Rows are points. To make a cloud, some directions were put in groups of two or more. Within a group, all points are equally far from the middle, so they leave a hole (a ring in 2 directions, a hollow ball in 3). The other directions are filled evenly. Then the cloud was stretched, turned, moved and blurred a little. Count the holes, and give their numbers of directions, smallest first.
In the rows, zero is written as 128.

Cloud (13 x 2):
[[ 66 142]
 [117 171]
 [154 144]
 [ 83 161]
 [ 62 126]
 [ 73  81]
 [157 109]
 [149  90]
 [145  87]
 [156 110]
 [150  94]
 [ 61 121]
 [116 170]]
Holes: 1 (2)

Cloud:
[[ 99 175 207]
 [114 176 212]
 [177 193 124]
 [ 78 162 115]
 [128 145 114]
 [118 154 138]
 [ 89 180 148]
 [ 63 161  97]
 [180 197 118]
 [121 178 108]
 [119 104 161]
 [119 100  93]
 [116 199  98]
 [119 109 192]
 [120  86 128]
 [101 161 161]
 [ 99 118 169]
 [136  90 155]
 [152  97 108]
 [148 145  88]
 [120 193 106]
 [129 151 139]]
Holes: 0

Cloud:
[[105  74 127  77 141 165]
 [146 162  73 139 135 186]
 [174 145 175 149 166 125]
 [101 175 159 178 131 182]
 [115 149  68  81 132 124]
 [116  81  91 123  97 165]
 [155 166  95 178 153 165]
 [ 92  90  87 110 179 157]
 [ 97 143 101 190 158 178]
 [179 121 154  67 130 133]
 [105 100 117 146  67 116]
 [174 129 155  66 143  72]
 [ 98 151  70 155 117  87]
 [176 136  84 100 169 182]
 [158 144  87  85 170 173]
 [151  90 177  91 108 183]
 [171 110 196 113 137 155]
 [115  97 125 132  56  96]
 [ 84 148 131 149  89 171]
 [110  97 125 181  90  74]
 [ 97 157 161  93 161 105]
 [186  99 143 153 191 169]
 [ 99 136  63  84 134  97]
 [175  88 124  75 115 179]
 [175 139  77  78 135 121]
 [183 141 132  87  93 189]
 [144  61 118  73 142  97]
 [152 146  80 126 185  96]
 [153 173 164 157 155 104]
 [175 153 140  98  65  84]
 [140 168 106 173 154  73]
 [133 144  67  86 169  88]
 [106 179 138 115  92 137]
 [170 163  84 141  96 113]
 [121 183 171 158 141 146]
 [121 157 116 160 190  97]
 [182 143 111  88 100 186]
 [183 128 131  66 140 180]
 [118 150 131 106 198  77]
 [123 144  62 112 165 136]
 [136 100 161 136  61 119]
 [110 164 170 102 169 163]
 [ 95  94 178 101 110  75]
 [132  59 125 103 174 117]
 [ 85  89 130  69 149 102]
 [141 187 132 144  90 158]
 [150  70 106  96 112 186]]
Holes: 2 (2, 3)

Cloud:
[[105  97 147  76  98  49 202 142]
 [ 75 155 165  80 161 156 102 165]
 [ 38 148 150 128 167  54  96 130]
 [160 118 129 134 123  64  99 100]
 [115 167 177  90  76 149 150  67]
 [105 194 108  80 117 162 163 113]
 [ 79  80 141  77  79  87 147 106]
 [ 38 153 135 124 119  45  99 154]
 [100 154 104  64 125 126  77  72]
 [137 120 117  93  68  85 105 159]
 [158 125  90  60 120  88 144  64]
 [144  94 158 127  79  79 158  56]
 [ 81 110 120 181 105 121 159  59]
 [138  99  83 143 106  71 164 131]
 [148 112 143 149 148 114 187  93]
 [ 88 141  75 110 134  39 141 150]
 [131 150 165 104 117 184 173  81]
 [137 167 121 119  70  88  99  87]
 [ 60 164 103  68 136 145 180 109]
 [124 148 162 152 185 114 105  89]
 [ 57 158 123  91 180  99  91  86]
 [107  88  91  67  65 141 172 139]
 [141 102 150  98  75  91 102 153]
 [122 143 176  78 155 155 134  68]
 [132 141 138 159 170  95  86 135]
 [ 97 102 165 109 174 153 144 157]
 [138  91 115 166 102 120 192  76]
 [130 106 159 111 165 166 145  78]
 [133 101 157  85 123 172 112 138]
 [125  82 175  94  85 125  81 134]
 [ 81 107 133 114 157  72 198 120]
 [ 74 126 150  97 120 163 209 155]
 [143 166 157  77 164 115 137  78]
 [114 163 152 129 173 164 121  81]
 [118 134  81  70 168 119 117 150]
 [ 89 137 165 154 134 169 130 111]
 [ 50 154 154  60 127 110 129 100]
 [142 103  73 100 155 136 150 114]
 [146 136 121  88  75 108  75  81]
 [ 96 173 169 122 164  67 172 129]
 [106 106 188  66 121 107 137  87]
 [132  91 153 117 163 173 114 105]
 [149 166 127 119 155 148 162 134]
 [ 83 169 165 110  66 109 151  72]
 [101  92  84 114  60 158 149  72]
 [ 30 109 116  56 136 111  95 132]
 [157 134 162  99  84 177 151  78]
 [148 134 176  95  66 154 158  70]
 [ 91  75  94 153 103  68 103  97]
 [107 195 134 121  84 143 174 153]
 [ 91 147  87  88 137  43 116 139]
 [ 72 145 159 131  87  63 200 132]
 [105 128 168 116 183 125 159  98]
 [ 65 120 115 117  67  64 182 127]
 [143 161 145  76 162  78 136 125]
 [154 109  85  87  92 167 162 125]
 [138  88  98 145  78 102 165 145]
 [ 89  75  72 126 122 156 116 147]
 [ 92 162 172 125 100  82  72 114]
 [ 62 159 146 141 193 105 108 104]
 [103  81 156  60 136 109 151  89]
 [155 167 119 124  90 161 152 126]
 [ 80 103 170  91 147 171 135 106]
 [118 159 117  86 167  78  84 107]
 [162 117  98 107  50 135 128  97]
 [134 112  54 138 118 137 171 110]
 [136 101 120  91 122  54  87 133]
 [ 91 133  68 130  75 134 129 134]
 [ 64 146  79 142 149  65 142 140]
 [115  85 153 116 184 140 125 141]
 [118 118 166  72 155  80 198 128]
 [120 128  52 144 132 102 176  80]
 [ 69 152 176  57 156 128 160 145]
 [ 90  70 157  80  95  67 136 150]]
Holes: 2 (3, 3)

Cloud, 95 rows:
[[ 97 148 124 118  60 140 115  84 154]
 [167 169 166 154 147 177 142 124 167]
 [145 166 118  83 118  67  71 100 100]
 [163 148 111 182  85 106 140  69 160]
 [142 162  63 105 130  77  67 120 181]
 [130  96  80 103 117  58 153 111  86]
 [162 107 187 174  99 113 107  80 141]
 [151 185 153 127 153 147 159 139 153]
 [170 158 135 129 112 165 106 109 144]
 [ 90 113 159 158  52 145 144 126 124]
 [111 176  83 128 108 128 103  68 153]
 [100 116  15 113  79 100 125  87 180]
 [111 106 115  80  96 130 129 168 118]
 [186 118 102 162 128 124  34 105 149]
 [166  66  74 123  80 127 127 181 150]
 [221 177 143 132  83 163 125 138 117]
 [ 51 132  78  65 101 113 116 150 123]
 [194 147  72  96 161 143 104 105 134]
 [159  92 116 162 106 105 187 133 173]
 [184 143 130 159  60 138  50 146 127]
 [102  96 181 159 112 146 141 102 172]
 [185 167  95 130  99  68 108 115 139]
 [203 107  43  70 123 154  97 139 130]
 [129 151 127 173  77 151  74 105 185]
 [114 144 111 122 144  93 130 171 142]
 [157 158 117 117 105 186  96 122 176]
 [146 107 130 140 124 158 142 208 149]
 [117 145  47 109 107 114 147  58  89]
 [152 102  72  95  83 128 149  57  98]
 [ 95 165  61 121 144 104 104 127 140]
 [121 176 126 133  76  78 152 161  73]
 [100 132 151  57  92 112  99 167 176]
 [122 184 136 123 121  94  75 161 102]
 [172 168 130  77  94 168 165 110 122]
 [163 147  85  93 140 117 122 106  76]
 [120 120 111 137  18 134  50 132 134]
 [112 135 156  98  92 130 185 114  93]
 [136 171  98 122 108 117  61 181 131]
 [214 144 106 159  81 110 116 159 116]
 [113 124  32  93  88 162 170  70 145]
 [120 142  49 134  78  91 103 122 204]
 [155 146 175 135 148 135 136 105 109]
 [127 138  34 118 106 115 106 123 106]
 [ 94 168 141 162  97 125 182  92 163]
 [139 196  98 120 116  81 151 161 143]
 [121  79  32 148  87 115 153 113 127]
 [114 111  43  87 138 125 155  87 116]
 [171  75 125 142  88 208 143  97  88]
 [179 223  84  74  72  65 111 134 153]
 [ 97 111  60  87 109 106 151 121 132]
 [ 93 136  77  69 125  71 114 103 120]
 [206 150 104  86 127 139  80 160 220]
 [151 144  71 116  39 134 138  94  92]
 [182 133  86  71 115 128 158 176 140]
 [148 123  49 192 125  79 105  92 139]
 [163  97 101 145  87 128 158  95 181]
 [124  98  80  94 121 109 197 130 184]
 [102  78  96 110  89 108  90 109 211]
 [155 180  71 123  72 144 111 113 187]
 [146 173 144 150  92 137  61 143 144]
 [135 145 100 150  85  37 114 185 123]
 [156 146 175  91  73 136 117 135 161]
 [166  99 120 152 130 102  83 164 218]
 [ 89 111 131 142  43  88 123 149 198]
 [159 101  82 117  71 164 182  91 185]
 [155  76 154 175 128 168  98 134 147]
 [103 126  78 122  19 131 117 145 117]
 [182 147 130 178 107 108 124 109 155]
 [115  69  83 125 128 106 147  63 159]
 [188 141  79 169 115 122 137  97 113]
 [ 72 132  57  99 126 125 161 116 164]
 [109 104 113 195  88 153 149  84  87]
 [ 88 130 148 128  83 156 153  91 144]
 [151 139  62 141 112 154 130  45 114]
 [105 159 127 183  56 161 106 131 139]
 [147 145 152  75 113 158 133  86 101]
 [138 154 129  79 175  88 111 127 120]
 [130 147 129  45 126  91 129 149 140]
 [ 91 159 130 123  98 148 187 138 199]
 [104  97 120 181  54 115 126 102 150]
 [149  84 124 117 142 170 127 165  81]
 [174 148  70 135 110 109  85 144 134]
 [123  97 156 181 110 112 198 121 108]
 [210 105 124 109 157  70 113 136 118]
 [ 62 162  98  88 125  93 118 143 150]
 [180 167  80 117 141  86 156 113 141]
 [156 197  61  58  89  58 108 128 138]
 [140  82  97 127 129 159  87 101 139]
 [131 154 122  63  74 119 104  60  94]
 [ 96 111 127 117 100 103 142 100 189]
 [165  75 121 163 105  78 114 115 133]
 [168  86 143  75 101 102  76 116 125]
 [125  94 119 122 158 115 131 127 200]
 [148 154 119  69 140 108 141 173 164]
 [114 182  96  94 122  47 116 131 159]]
Holes: 0
